Rows are points. To make a cloud, some directions were put in groups of two or more. Within a group, all points are equally far from the middle, so they leave a hole (a ring in 2 directions, a hollow ball in 3). The other directions are filled evenly. Then the cloud was stretched, turned, moved and blurred a little. Count the holes, and give their numbers of directions, smallest first.
In the rows, 128 means zero.

Cloud (22 x 3):
[[ 83 111 158]
 [157  95 104]
 [165 147 157]
 [173 138  91]
 [135 117 172]
 [ 86 121  88]
 [114 120 187]
 [ 78 140 149]
 [143 130 122]
 [ 70 105 128]
 [ 80 106 123]
 [151  98 140]
 [ 75 142  91]
 [ 86 124 145]
 [140  79  84]
 [160 136 118]
 [179 158 142]
 [ 96  88 152]
 [137 102  95]
 [ 83 100  66]
 [134  88  93]
 [124 100 126]]
Holes: 0

Cloud:
[[155 120 145 185]
 [ 94 113 102  96]
 [ 93 121 182 126]
 [ 85 140 130 171]
 [150 131  86 155]
 [147 178 150 131]
 [108 117 176  80]
 [155 113 180  83]
 [139 102 150 182]
 [145 159 115  80]
 [108  89 181 112]
 [147  90 123 169]
 [135 120 127 190]
 [109 134  80 132]
 [104  99  97 135]
 [128  69 144 110]
 [ 87 106 102 121]
 [119  99 103  93]
 [116 120 188 147]
 [146  73 152 100]
 [117 123  94  87]
 [176 146 159 158]
 [187 120 158 149]
 [138 155 101 174]
 [140 111 187  89]
 [174 112 101 131]
 [132 171 141  86]
 [113 158 175 131]
 [ 86 108 123  86]
 [150  74 133 109]]
Holes: 1 (4)

Cloud:
[[102 120 155  69]
 [109  67 148 110]
 [167 144 165 119]
 [ 88 179 113  95]
 [119 152 147 138]
 [152 114 133 154]
 [132 109 122 208]
 [104 109 134 145]
 [126 156 128 155]
 [ 89  99 153 137]
 [147 107 149 175]
 [ 77 129 136 158]
 [125 157 183 117]
 [117 108 103 210]
 [ 74 187 113 115]
 [125  95 189 151]
 [122  56 102 139]
 [111 125  99 190]
 [ 93 107  79 172]
 [182 123 159 134]
 [134  61 136 155]
 [110 156 122 159]
 [156 154 159 147]
 [126 164 115 102]
 [150  86 151 123]
 [146 123 134 156]
 [127 125 165 163]]
Holes: 0

Cloud, 52 rows:
[[149  65 123 154 110 115]
 [ 83 114 147 124  93  96]
 [108 130 143 172 115 135]
 [108 155 107  90 170 182]
 [149 125 111  89 163 161]
 [104 132 186 184 122 113]
 [152  94 119 157 122 136]
 [145  97 129 155 162 165]
 [137 124 167  92 159 100]
 [145 124 129 167 122 163]
 [104  97 150 145  86 135]
 [100 125 157  83 153 112]
 [144 144 169 160 110 151]
 [107 190 187 107 151 137]
 [160 140 183 150 152 131]
 [ 83 108 170  97 147 112]
 [147 180 136 157 165 155]
 [ 75 152 157 128 109  96]
 [ 93 155 174 174 119 117]
 [151 133 119 126 174 142]
 [ 78 193 158 105 173 157]
 [127 139 158 115  96 110]
 [ 62 157 154 163 129 108]
 [136 184 118 157 155 137]
 [ 76 132 143 182 164 107]
 [ 88 151 146 180 195 146]
 [116 137 143 109 194 114]
 [ 82 199 144 102 130 124]
 [115 141 163 192 176 114]
 [144 187 141 165 179 167]
 [ 85 115 137 136 150 177]
 [151 124 186 106 136 101]
 [133  84 140 168 142 102]
 [ 62 160 114 157 142 154]
 [ 63 191 118 182 155 158]
 [ 74 209 152 102 162 154]
 [112 160 183 130 113 104]
 [ 85 161 103 170 136 107]
 [161 144 168 108 127 157]
 [154 180 100 126 133 165]
 [ 77 145 159 176 127 121]
 [130 139 127  80 114  91]
 [ 74 149 196 128 126 150]
 [117 138 137  78 162 100]
 [ 90 149 120  75 115 109]
 [124 171 157  90 133 158]
 [144 169 115  80 118 170]
 [135 155 142 172 125 160]
 [125 118 130 155  93 154]
 [110 131 118 100  73 160]
 [146 156 146  92 132 145]
 [164 117 134 123  99 136]]
Holes: 1 (3)

Cloud, 49 rows:
[[111 158 170 127 108 168]
 [168 125 115 122  99  70]
 [ 93 107 170 165 171 103]
 [181 115 141 128 168  98]
 [ 78 120 185  92 162 149]
 [ 86 116 117 130 108 169]
 [110 133 162 158 161 158]
 [103 170 200 147 186 120]
 [124 138  88 136 166  99]
 [ 84 112 171  73 142 122]
 [169 114 128  83 127 150]
 [162 152 141  80 102 105]
 [162 121  78 121 102  99]
 [116 164  67 113 117 111]
 [141  84  88  86  96  94]
 [113 130 184  73 179 122]
 [156 152 160 120 132 186]
 [175  94 119 120 153 134]
 [159 126 114 100 144 115]
 [116 136 186  73 174 119]
 [ 80 114 167 118 150 124]
 [175  68 170 140 145 109]
 [108 128 136 164 104 132]
 [186 145 133 133 118 105]
 [103 127 110 144  78 153]
 [100 142 148 158 147 152]
 [164 117  88 119 112 159]
 [ 77  99 193  99 126 117]
 [ 81 194 117 121 138 168]
 [184 159 101 137 150 139]
 [169 167 153 157 146 166]
 [186 132 114 165 105  87]
 [165 113  87 101 103 138]
 [109 168  97  82 105 124]
 [130 142 121  65 132 133]
 [166 124 166  76 165 127]
 [109 110 183  81 166 100]
 [151 152 152 135 114 169]
 [132 102  67  96  94  94]
 [136 120  94  70  89 111]
 [ 88 175 113 132 156 139]
 [131 146 150 139 123 176]
 [170  75 112 136 103 101]
 [182 132 100 142 170 136]
 [129 163 122 143 118 190]
 [109 148 103 187 147 160]
 [ 79 141 111 112 141 134]
 [150  83 129 163 155 148]
 [122  80 155 118  70 133]]
Holes: 1 (2)
